Each point is reached from the start by the listed moves, each made 0, 1 or 2 times, or once backwards (-1), plus a little noise. Is the number of moves made odd or even? Then give how often each move was made.
(in the rows, 128 means zero)

Moves:
(1): 173,118,132,129
(2): 135,162,127,133
(3): 127,125,170,134
Start: 113,118,109,118
Points:
107,86,68,107 -> even (0, -1, -1)
83,196,104,125 -> odd (-1, 2, 0)
127,181,192,138 -> even (0, 2, 2)

Moves:
(1): 162,130,128,124,124,128,131,129,129,126,127,129
(2): 125,164,131,126,124,127,126,127,131,129,126,127
(3): 129,124,164,127,125,132,126,124,132,130,124,124
(4): 132,128,124,177,132,127,124,125,130,119,125,132
(5): 133,136,130,126,179,130,123,129,126,126,128,129
(6): 125,128,121,129,125,179,123,131,130,130,128,129
(7): 123,128,131,135,129,133,174,125,130,132,124,130
(8): 125,130,134,127,127,128,127,173,134,125,135,133
(9): 127,129,126,125,130,126,128,121,166,128,124,124
Start: 127,143,126,140,119,129,138,144,130,132,111,118
Points:
181,234,111,77,148,126,139,249,102,131,131,135 -> even (2, 2, -1, -1, 1, 0, 0, 2, -1)
139,226,134,179,219,80,129,101,89,124,100,120 -> even (0, 2, 0, 1, 2, -1, 0, -1, -1)
125,191,73,79,162,220,81,107,159,139,109,108 -> odd (0, 1, -1, -1, 1, 2, -1, -1, 1)
182,226,106,74,107,70,151,188,176,135,115,118 -> odd (2, 2, -1, -1, 0, -1, 0, 1, 1)

Moves:
(1): 164,122,125,138,129,123,133,129,135,128,131,129,129,128,125,124
(2): 133,179,125,133,126,126,125,124,126,130,128,121,116,127,124,124
(3): 131,130,168,133,124,130,130,133,129,131,125,127,132,128,133,129
(4): 117,126,127,178,127,125,118,126,126,123,136,132,126,126,128,125
(5): 126,130,133,127,170,130,136,124,118,118,126,132,132,137,129,131
(6): 131,125,127,129,124,170,134,129,128,130,122,128,134,129,116,124
(7): 122,129,126,136,118,122,174,129,128,129,132,127,127,131,126,128
(8): 123,131,124,128,133,125,124,163,134,122,129,124,130,127,127,133
(9): 117,128,131,132,134,134,135,113,183,127,116,125,117,124,131,128
(10): 127,129,125,132,140,124,127,132,131,168,125,128,134,133,127,126
(11): 129,129,128,122,126,132,125,129,134,131,163,123,130,134,128,123
(12): 125,134,126,125,125,128,127,132,131,129,132,162,124,126,135,126
(13): 125,137,125,127,125,124,128,119,133,122,127,131,174,131,132,129
(14): 128,129,128,128,120,125,121,131,128,121,119,132,129,181,127,130
Start: 117,136,134,111,126,118,122,126,128,139,121,128,129,133,127,122
Points:
95,167,123,235,55,188,190,128,185,144,152,78,69,186,83,99 -> odd (0, 1, 0, 2, -1, 2, 2, 0, 1, 0, 1, -1, -1, 1)
166,199,190,217,68,85,156,158,218,158,69,163,157,225,139,121 -> even (2, 1, 2, 1, -1, 0, 1, 1, 1, 1, -1, 1, 1, 2)
52,113,175,211,152,121,108,160,244,51,96,181,164,235,150,140 -> even (0, -1, 1, 2, 1, 0, 0, 2, 2, -1, 0, 1, 1, 2)
154,197,60,126,51,160,204,167,108,133,168,119,227,146,88,101 -> odd (1, 1, -1, 0, -1, 2, 2, 1, -1, 0, 1, 0, 2, 0)
48,127,95,180,81,205,229,54,220,151,73,93,108,70,97,108 -> even (-1, 0, -1, 1, -1, 2, 2, -1, 2, 0, -1, -1, 0, -1)
185,241,160,179,124,78,72,51,206,132,182,82,186,141,135,98 -> odd (2, 2, 1, 1, 0, -1, -1, -1, 1, 0, 2, -1, 2, 0)

Moves:
(1): 158,129,128,123,130,126,127,128,129,130,127,122,125,126,135,135,128,131,126,126,120,133,130,129,123,129,129
(2): 128,157,133,120,129,127,132,128,128,126,125,125,135,131,127,124,129,129,126,125,132,131,129,131,127,136,130
(3): 128,127,152,125,126,133,132,131,126,127,130,125,128,125,125,129,132,126,128,129,127,128,127,129,129,128,129
(4): 133,129,129,168,127,130,130,130,123,132,121,124,131,126,128,125,125,133,123,131,129,129,128,129,128,129,126
(5): 127,128,131,134,166,126,132,128,128,132,129,125,129,127,124,127,135,126,131,134,127,129,126,125,123,128,135
(6): 130,128,121,126,128,165,129,129,126,121,129,120,130,129,133,121,138,129,125,125,131,122,122,129,124,129,128
(7): 130,124,125,128,129,126,157,128,129,128,131,127,130,128,127,121,129,125,126,122,126,133,129,128,125,130,129
(8): 127,124,121,125,131,125,133,160,125,126,129,131,128,123,130,123,123,130,125,128,129,124,131,135,129,121,129
(9): 129,130,128,132,126,130,125,131,149,123,131,130,127,128,126,133,128,131,123,125,125,129,130,127,125,126,133
(10): 131,127,128,125,124,133,127,133,135,159,130,125,131,127,126,131,132,129,125,123,139,119,127,123,131,126,128
(11): 133,129,127,129,130,128,126,128,125,125,157,127,129,134,127,127,119,128,131,125,129,129,130,132,125,131,124
(12): 137,124,131,127,132,137,125,124,124,132,128,152,132,128,125,126,128,126,125,128,126,129,134,132,129,128,130
(13): 129,123,125,125,132,122,128,129,128,125,129,121,157,128,123,125,133,132,125,127,123,124,126,124,129,136,129
(14): 131,121,132,130,128,130,128,131,127,125,127,126,126,156,128,125,130,134,132,134,131,128,128,125,132,126,124
(15): 117,121,135,131,137,130,132,129,126,131,131,130,134,132,165,135,126,136,130,127,131,127,125,130,126,132,134
(16): 121,133,126,127,130,135,133,136,122,126,130,127,134,133,117,167,126,125,131,126,127,129,124,131,126,125,129
(17): 125,129,129,128,124,122,130,131,128,127,128,132,121,129,129,131,159,129,128,128,126,125,134,133,131,127,122
(18): 126,125,128,128,127,131,133,125,119,126,128,126,125,122,120,133,122,166,127,130,124,124,132,124,136,128,129
(19): 130,130,133,129,127,132,126,132,131,133,127,130,131,124,131,128,126,131,150,128,125,128,126,127,125,128,124
(20): 128,128,124,125,122,130,136,130,132,134,127,125,134,117,130,127,126,128,130,169,132,132,138,123,128,134,129
(21): 131,122,133,133,129,125,129,126,134,122,127,130,134,124,127,129,131,125,135,126,160,130,130,129,125,126,130
(22): 125,127,125,125,126,127,123,133,128,131,133,127,128,126,130,127,128,131,125,129,135,157,127,126,130,124,127
(23): 122,126,127,124,129,133,130,126,125,132,126,115,131,129,129,136,127,127,133,117,125,131,166,120,128,125,129
(24): 125,122,127,122,128,131,129,129,131,129,124,122,125,131,128,125,126,129,135,130,125,130,135,162,124,127,121
Start: 118,127,137,119,146,117,120,119,136,117,135,126,129,141,146,132,130,118,124,131,124,129,120,143,131,110,138
Points:
169,112,102,68,110,101,119,155,153,106,119,102,135,126,166,148,100,167,126,167,200,195,123,91,137,93,150 -> odd (2, 0, -1, -1, -1, 0, 0, 1, 0, 0, -1, -1, 0, 1, 0, 0, -1, 1, 0, 1, 2, 2, 0, -1)
99,196,201,135,128,135,119,193,97,163,207,136,182,139,180,230,164,183,114,70,112,83,67,148,148,128,137 -> even (0, 2, 2, 1, -1, 0, -1, 1, 0, 2, 2, 0, 1, -1, 2, 2, 2, 1, 1, -1, -1, 0, -1, -1)
139,76,121,128,213,170,232,177,129,155,108,20,151,122,112,231,173,202,104,146,51,97,211,179,119,103,151 -> odd (2, -1, 1, 1, 2, 1, 2, 1, 1, 1, -1, -1, 1, 0, 0, 2, 1, 2, -1, 1, -1, -1, 2, 2)
138,134,234,210,198,112,210,96,93,176,136,176,171,138,111,215,168,178,120,86,193,91,82,124,144,124,158 -> odd (0, 1, 2, 2, 1, -1, 2, -1, -1, 2, 0, 2, 0, 0, 1, 2, 1, 2, 0, -1, 2, -1, -1, -1)
169,121,136,144,206,141,173,190,96,190,197,7,183,112,96,171,206,126,91,100,89,169,198,164,117,114,123 -> odd (2, 0, 2, 2, 2, 1, 1, 1, -1, 2, 2, -1, 2, -1, -1, 1, 2, 0, -1, 0, -1, 2, 2, 1)
87,144,165,55,143,151,97,158,145,110,207,147,206,206,128,181,112,175,101,57,129,104,174,191,149,119,146 -> odd (-1, 2, 1, -1, -1, 0, -1, 1, 2, 1, 2, 2, 2, 1, 1, 1, 0, 1, -1, -1, 0, 0, 1, 1)
128,156,186,70,137,107,93,191,107,95,134,91,203,134,214,99,131,112,157,69,113,189,183,155,128,117,132 -> odd (1, 2, 2, 0, -1, 0, -1, 2, -1, -1, 0, 0, 2, 0, 1, -1, 0, -1, 2, -1, 0, 2, 2, 0)
70,145,107,101,134,176,172,213,123,117,153,101,208,171,219,125,141,146,142,117,243,160,61,164,127,117,135 -> even (-1, 2, -1, 0, -1, 2, 1, 2, -1, 1, 0, -1, 1, 1, 2, 1, 0, 0, 1, 0, 2, 2, -1, 0)
76,93,152,172,121,169,206,105,127,132,180,85,207,122,184,209,103,109,104,132,172,91,91,105,121,139,159 -> even (-1, -1, 1, 1, -1, 1, 2, -1, 0, 1, 1, -1, 1, -1, 2, 2, -1, 0, -1, 1, 1, -1, 0, -1)
108,83,123,136,219,85,182,179,103,131,200,134,103,151,94,97,70,140,162,145,134,163,128,141,134,81,133 -> odd (-1, -1, 0, 0, 2, -1, 2, 2, -1, 0, 2, 0, -1, 1, -1, 0, -1, 1, 1, 0, 0, 1, 0, 0)
221,89,113,176,169,179,67,133,110,143,184,126,185,200,135,117,83,240,132,113,117,166,95,207,132,120,112 -> even (2, 0, -1, 2, 0, 1, -1, 0, 0, 1, 2, 2, 2, 2, 0, 0, -1, 2, 1, -1, 0, 2, -1, 2)
94,101,216,156,135,133,138,139,144,152,99,178,136,126,177,130,123,127,182,234,174,179,152,174,135,104,134 -> even (-1, 0, 2, 1, 0, -1, 0, 0, 0, 0, -1, 2, -1, 1, 1, 0, 0, 0, 2, 2, 1, 1, 0, 1)

Moves:
(1): 136,140,136,123,136,138,122,124,133,117,146,134,125,124,128,136,127,139,134,134,135,125,116,122
(2): 124,143,126,147,132,136,129,127,128,141,136,126,124,131,137,135,121,131,124,129,121,117,132,135
(3): 127,151,138,115,122,125,131,123,133,126,117,121,122,124,122,124,133,129,145,133,133,124,144,124
(4): 131,120,130,134,128,125,123,133,134,128,123,131,129,111,128,133,128,136,146,148,116,126,134,142
(5): 138,125,124,131,151,120,130,121,132,116,122,124,130,130,136,119,143,126,134,101,111,125,126,125
(6): 117,128,142,127,143,129,119,129,123,126,120,124,141,135,129,129,120,147,120,132,132,139,125,134
(7): 141,130,133,147,128,132,150,116,127,119,119,122,132,125,124,111,137,138,135,132,130,126,112,125
(8): 137,135,122,119,139,114,139,153,137,116,142,118,135,132,134,134,123,113,122,146,114,141,112,118
(9): 126,125,128,129,124,142,139,129,145,130,118,129,133,139,142,130,135,133,130,132,123,124,127,131
(10): 134,125,144,119,138,128,135,142,132,152,123,154,138,128,136,125,136,125,125,125,134,132,120,120
(11): 117,117,141,139,109,120,128,140,129,119,155,126,127,122,142,120,134,127,146,115,123,137,124,124
(12): 122,127,118,142,125,119,126,140,110,104,116,149,127,130,135,140,124,126,127,131,122,114,120,129
(13): 148,136,124,135,119,116,119,116,134,129,129,129,143,129,130,129,125,133,136,126,127,123,139,135
(14): 133,104,139,144,134,127,126,131,131,126,137,129,124,144,120,139,142,126,121,139,118,124,136,120
(15): 141,126,121,138,122,137,131,123,128,130,123,126,121,129,134,128,113,128,139,128,126,147,125,115
(16): 115,118,134,131,129,114,138,108,136,133,128,122,135,106,137,147,119,126,127,126,131,115,107,125
(17): 137,121,118,122,137,133,137,134,117,127,124,119,127,109,141,147,140,143,123,126,136,136,147,120
(18): 108,134,120,133,134,115,142,130,152,126,129,139,117,136,117,130,116,141,130,115,130,146,137,125
(19): 123,126,128,127,131,138,126,131,127,128,128,128,140,133,124,132,118,118,137,125,129,117,131,117
(20): 127,119,129,119,135,126,124,107,124,128,137,139,117,130,135,117,128,119,130,143,126,133,129,131
(21): 139,120,135,136,137,121,121,138,144,119,122,127,115,138,132,119,124,123,120,125,161,128,143,139
(22): 121,143,128,141,129,131,129,118,129,122,126,130,128,119,133,134,142,107,129,126,134,142,128,127
(23): 136,121,144,123,132,133,144,129,125,122,125,124,117,115,131,127,108,122,123,124,115,119,137,135
(24): 127,125,134,112,130,123,146,126,110,127,135,130,119,149,143,140,129,123,138,129,132,133,113,150
Start: 152,125,140,133,115,124,137,132,131,110,130,123,130,128,119,136,118,147,126,118,121,145,120,146
Points:
119,47,138,192,67,112,168,141,106,41,122,162,105,206,186,171,100,113,219,182,43,126,88,216 -> even (-1, 0, 0, 2, 0, 0, 0, 0, 2, -1, 1, 2, 0, 1, 1, 0, -1, 0, 1, 1, 0, 0, 0, 2)
227,163,114,73,120,143,147,90,145,34,77,164,153,56,185,202,99,124,239,241,106,80,107,122 -> even (2, -1, 2, 2, 0, -1, 0, 1, 2, 0, -1, 2, 1, -1, 1, 1, 1, -1, 2, 2, 0, 0, 0, 0)
207,145,200,91,188,118,147,77,116,92,95,249,88,188,143,156,130,158,200,110,72,207,105,171 -> even (2, -1, 1, 1, 2, 1, -1, -1, 0, 2, -1, 1, 1, 1, 2, -1, -1, 1, -1, 1, -1, 1, 1, 2)

Moves:
(1): 157,130,126,129,134,128,124,125,129,129,130,122,122,129,124,136,132,128,126,121,132,128,126,127,127,125
(2): 128,149,125,128,133,134,131,128,124,122,130,135,129,125,121,125,123,127,124,133,127,130,130,125,131,130
(3): 136,135,155,120,130,131,129,129,123,123,133,125,126,127,130,128,129,120,134,129,126,126,128,128,128,127
(4): 137,121,131,163,134,134,128,135,121,133,129,126,126,118,133,128,124,118,131,136,125,139,124,138,129,138
(5): 125,125,133,129,149,123,127,126,128,125,123,127,125,123,125,131,121,131,128,130,134,128,132,134,129,132
(6): 127,119,129,124,135,158,124,123,133,119,128,134,134,129,129,121,132,132,126,135,132,129,135,123,121,127
(7): 134,125,124,126,130,127,161,126,131,131,117,131,131,118,128,121,130,115,127,128,127,125,138,128,123,120
(8): 130,125,123,122,129,133,136,157,129,131,130,128,125,133,126,139,129,128,132,129,129,129,124,128,126,128
(9): 134,130,132,133,127,127,128,128,147,129,128,130,136,133,121,129,131,122,129,127,126,123,132,135,124,140
(10): 127,129,129,121,128,132,125,126,123,149,127,126,134,130,123,131,123,128,129,130,125,131,129,130,127,128
(11): 122,132,131,131,135,133,136,124,123,131,151,124,133,126,129,136,137,135,130,125,128,122,129,131,125,131
(12): 133,121,140,130,132,125,119,128,122,136,132,164,127,135,124,137,126,126,124,125,130,134,132,122,133,123
(13): 135,127,131,130,132,120,118,132,120,122,127,128,153,129,133,124,129,131,129,124,130,132,122,125,119,118
(14): 124,132,120,136,128,129,134,121,124,120,120,127,125,165,131,126,120,130,129,129,126,121,127,132,122,112
(15): 126,142,126,123,131,133,132,124,142,133,121,136,126,125,164,130,126,130,126,130,131,137,120,127,136,120
(16): 120,127,127,126,128,136,129,122,124,123,116,125,138,131,127,160,130,115,124,124,127,131,123,118,128,137
(17): 126,139,130,134,136,119,126,130,118,135,117,130,124,137,126,126,159,121,124,136,140,128,132,122,130,129
(18): 129,126,135,134,124,131,133,130,130,128,121,125,124,128,126,130,128,146,126,129,125,123,123,121,127,126
(19): 131,130,125,129,122,127,127,126,128,124,129,129,130,125,127,129,132,131,153,131,127,137,129,129,125,127
(20): 136,128,129,122,125,120,131,124,134,127,133,125,128,127,130,131,127,127,127,154,134,125,118,126,126,130
(21): 131,134,132,130,117,128,130,130,129,133,133,126,128,131,126,125,119,129,125,129,151,133,134,126,122,127
(22): 123,127,128,125,128,120,134,129,133,126,137,126,132,136,126,128,126,129,117,129,123,155,134,133,118,133
(23): 126,127,126,132,119,121,122,129,122,126,123,125,133,125,135,137,133,133,125,141,121,124,161,135,132,116
(24): 134,133,127,125,124,132,129,129,120,124,120,133,131,128,126,123,135,137,126,128,131,131,125,152,132,135
Start: 115,128,138,123,152,120,109,113,113,131,142,121,120,150,114,119,134,133,125,117,128,132,123,107,137,110
Points:
102,137,124,189,218,202,142,133,85,109,94,184,102,166,125,173,191,129,93,157,168,249,94,115,138,170 -> even (0, 1, -1, 2, 1, 2, 0, 1, -1, -1, 0, 1, -1, 0, 1, 2, 2, 1, 1, 0, 0, 2, -1, 2)
131,158,107,115,171,175,82,153,100,60,96,111,143,197,112,135,160,131,176,175,196,139,102,108,116,110 -> odd (0, 1, 0, 0, 1, 2, -1, 2, 0, -1, -1, -1, 1, 1, 0, 1, 1, -1, 2, 1, 1, -1, 0, 1)
184,117,200,114,197,108,146,71,103,178,201,174,131,134,114,140,231,63,77,130,161,147,164,59,121,95 -> odd (2, -1, 1, 0, -1, 1, 2, -1, 0, 0, 2, 2, 0, -1, 0, 0, 2, -1, -1, 1, 0, 1, 0, -1)
116,106,119,131,222,132,128,39,170,125,125,56,147,197,140,204,131,139,69,129,113,155,113,90,101,129 -> odd (2, -1, -1, 0, 2, 1, 0, -1, 1, 1, 1, -1, 0, 1, 1, 2, 0, 1, -1, 1, -1, 2, 0, -1)
178,88,108,65,147,110,131,79,114,134,168,182,202,164,108,169,115,106,135,111,124,219,139,49,75,46 -> odd (2, 0, -1, -1, -1, 1, 2, 0, -1, 1, 0, 2, 2, 0, 0, 1, -1, -1, 2, 1, 0, 2, 0, -1)
92,162,156,32,164,229,178,92,101,107,193,88,169,146,53,184,128,100,170,134,102,153,167,101,94,143 -> odd (0, 2, 2, -1, 0, 2, 1, 1, 0, 2, 2, -1, -1, 0, -1, 2, -1, -1, 2, 0, 0, 1, 0, 0)
99,110,163,82,171,123,137,168,126,158,102,65,113,164,51,177,205,166,77,175,179,120,175,116,118,162 -> even (0, -1, 0, -1, 2, 1, 0, 2, 1, 1, 0, -1, -1, -1, -1, 1, 2, 2, -1, 1, 1, 1, 1, 1)
94,182,153,153,190,79,123,98,34,146,111,161,77,205,40,80,173,186,83,120,104,170,156,152,152,117 -> even (0, 2, 0, 0, 1, -1, 0, -1, -1, 1, 0, 1, -1, 1, -1, -1, 2, 2, 0, -1, -1, 2, 0, 2)

Moves:
(1): 121,136,133,135,123,120,128,125,128,135,134,138,131,128,123,123,143,130,131,135,129,127,137,133
(2): 124,134,128,122,134,136,133,124,136,132,118,128,118,132,128,132,122,132,133,142,129,127,136,130
(3): 127,133,135,126,111,130,115,116,124,129,120,114,129,121,121,122,137,130,129,143,139,130,131,141
(4): 127,123,123,144,126,135,139,130,114,136,120,142,129,132,137,129,131,138,128,132,124,138,117,121
(5): 132,134,131,128,133,135,116,118,127,132,134,135,140,134,139,135,125,116,141,139,125,130,131,120
(6): 134,124,138,114,135,140,126,133,130,125,132,126,131,120,123,129,121,130,138,124,126,113,141,133
(7): 131,130,127,132,131,132,123,123,142,140,129,119,140,144,126,139,132,124,126,125,121,119,107,128
(8): 121,120,130,136,112,129,135,126,135,123,141,104,132,142,134,129,127,131,129,119,127,137,120,139
(9): 139,139,117,128,129,122,137,125,128,125,138,134,135,120,121,127,123,131,138,124,124,134,137,135
(10): 123,124,140,121,129,127,132,128,122,132,132,124,133,125,132,125,132,121,129,133,127,128,127,123
(11): 130,132,129,130,125,135,128,133,138,131,136,127,121,119,126,127,129,132,133,138,122,127,121,132
(12): 126,121,125,126,123,123,123,115,127,119,120,127,130,117,130,124,114,126,136,131,139,116,116,111
(13): 137,132,127,140,125,128,130,122,130,142,122,117,114,121,114,110,117,122,133,121,125,129,122,122
(14): 129,122,127,131,123,119,128,128,118,124,129,126,119,134,120,131,123,135,130,142,123,129,136,130
(15): 117,126,120,123,140,131,122,124,125,138,133,131,125,131,133,130,120,129,133,122,128,131,124,137
(16): 137,122,134,124,139,127,124,138,116,118,123,124,131,132,132,127,119,150,130,129,125,119,117,131
(17): 117,126,124,129,122,137,132,130,136,114,122,131,129,128,137,127,135,116,110,140,114,130,124,126
(18): 130,134,125,114,118,129,129,132,132,138,129,128,127,134,140,123,131,145,120,126,133,116,133,127
(19): 120,124,131,124,133,132,134,136,131,129,118,127,124,131,113,124,127,120,146,123,124,144,124,120
(20): 120,127,121,122,126,133,141,135,133,137,133,133,128,130,118,111,112,136,135,123,144,131,123,135
(21): 136,131,135,122,135,128,131,128,121,130,121,129,119,131,136,132,137,124,129,126,127,119,124,126
(22): 132,122,132,129,128,127,125,127,133,131,132,135,133,128,128,123,133,137,131,131,131,135,139,133
(23): 128,127,123,136,131,130,128,136,136,132,125,121,129,122,135,122,137,120,130,130,124,128,126,126
(24): 116,132,119,126,144,132,120,118,123,132,129,134,118,131,120,124,134,124,125,125,134,131,134,124
Start: 128,113,118,137,128,125,125,128,134,125,129,120,134,134,132,124,135,120,124,134,139,122,118,135
Points:
174,114,139,96,132,166,83,95,101,144,86,63,108,88,224,105,115,163,157,227,114,32,72,125 -> odd (-1, 1, 2, 1, 1, 1, 0, 0, 1, 2, 2, 2, 1, 1, 2, 2, 1, 2, -1, -1, 2, 0, 2, 0)
7,96,84,100,163,171,119,80,136,173,65,139,148,174,130,117,100,96,138,184,187,124,31,92 -> even (0, 2, 1, 1, 0, -1, 2, -1, -1, 2, -1, 2, -1, 0, 2, 0, 1, 0, 1, 2, -1, -1, 0, 1)
76,107,123,103,148,157,190,181,104,160,106,167,81,155,202,92,153,224,98,211,148,39,65,114 -> odd (2, 2, -1, 2, -1, 0, 0, 0, -1, 2, 2, 1, -1, 1, 0, 2, 1, 2, -1, 2, 2, -1, 1, 1)
123,123,105,216,36,138,130,91,166,180,141,64,130,199,142,152,142,183,126,176,100,150,42,175 -> odd (1, 1, 1, 2, 0, -1, 2, 2, 0, -1, 2, 0, 1, 1, 1, 0, 0, 1, 0, -1, -1, 0, -1, -1)

Moves:
(1): 125,126,109,141,133,109,132,125,136,119,121,127,127,132,131,136,122,128,128,128,123,124,129,128,129,141
(2): 143,137,137,122,130,117,117,122,121,121,130,122,121,125,137,129,131,121,145,121,134,116,121,136,129,118
(3): 137,130,129,138,142,129,135,138,115,118,124,138,130,130,140,112,133,132,135,135,131,113,127,121,118,112
(4): 132,137,133,130,111,130,130,115,143,129,115,137,115,136,122,110,144,146,148,133,139,124,129,139,129,124
(5): 112,128,140,136,132,136,118,139,126,140,120,136,118,136,131,124,144,117,112,129,124,127,127,130,122,125
(6): 133,124,128,127,120,121,130,128,127,136,127,118,119,113,142,136,128,137,118,117,124,136,127,124,127,133
(7): 124,123,128,127,125,116,129,122,137,124,114,120,128,134,127,125,136,124,118,110,133,134,134,145,138,116
(8): 117,129,127,127,127,128,117,137,116,142,119,144,116,133,125,136,130,138,123,134,129,125,104,120,105,132
(9): 134,125,131,142,130,116,126,131,125,115,132,128,129,124,115,139,125,122,137,130,132,123,124,127,122,143
(10): 125,135,136,111,130,141,131,109,127,125,127,137,130,140,121,134,131,136,109,128,132,125,129,128,132,124
(11): 131,137,127,127,133,123,136,127,126,122,117,126,134,133,141,138,116,129,132,142,134,121,138,114,131,126
(12): 129,133,131,146,120,139,133,129,115,126,129,119,128,126,125,130,124,128,140,124,113,131,117,130,120,126
(13): 133,132,133,122,124,141,136,123,128,130,125,124,136,147,124,120,135,145,129,115,129,137,150,141,129,139
(14): 122,118,130,120,122,118,120,132,126,128,130,134,142,130,121,125,130,123,125,129,106,136,136,135,127,134
(15): 140,123,131,129,119,135,122,143,127,126,127,126,123,134,124,130,119,139,117,130,118,121,134,134,128,118
(16): 135,125,126,120,136,151,119,125,119,121,130,130,128,133,110,126,133,120,137,134,134,136,120,126,122,130
(17): 117,128,134,134,126,130,130,126,120,120,126,128,123,137,129,121,129,125,129,119,128,129,128,127,124,127
(18): 129,126,120,96,136,131,133,124,124,123,152,121,131,128,130,143,141,120,127,126,130,134,117,129,128,136
(19): 128,130,130,119,125,127,128,120,130,132,128,133,119,124,121,128,132,133,130,129,129,115,129,133,109,140
(20): 120,128,124,136,119,133,137,123,134,136,134,127,126,135,111,139,132,130,127,128,121,133,131,106,130,128
(21): 126,134,124,136,130,125,125,138,120,126,118,143,135,128,138,125,120,118,126,135,122,128,135,134,126,108
(22): 131,147,140,124,122,140,117,132,137,116,125,127,141,142,121,119,107,117,123,136,136,126,139,123,123,134
(23): 126,132,133,140,127,117,125,123,129,118,134,128,131,134,128,128,120,128,131,136,126,128,128,138,122,118
(24): 110,133,131,133,135,133,126,129,144,121,126,128,133,130,122,134,132,130,123,126,122,129,134,110,141,122
Start: 126,125,108,121,124,113,137,117,134,133,113,123,138,119,117,128,122,145,124,113,138,125,136,120,127,133
Points:
236,190,170,20,89,116,165,93,100,106,84,115,150,147,196,90,135,202,143,93,159,59,231,165,98,112 -> even (-1, 2, 2, 1, 0, 2, 0, -1, 0, 1, 2, 0, 2, 1, 1, -1, 0, 1, 2, 0, 1, 1, -1, -1)
183,145,115,48,135,173,139,84,169,51,156,38,189,152,62,186,69,148,92,63,179,152,192,115,165,249 -> odd (1, 0, -1, -1, -1, 1, 0, -1, 2, 1, 0, 0, 2, -1, 1, 1, 0, 1, 0, -1, -1, 2, -1, 1)
118,193,177,234,81,94,134,53,140,76,33,142,50,183,91,99,149,191,149,107,174,49,79,134,51,77 -> even (1, 1, 2, 2, 1, 1, 2, 1, 1, 2, 0, 2, -1, -1, 0, 0, 1, -1, 1, 1, -1, 1, 2, 0)
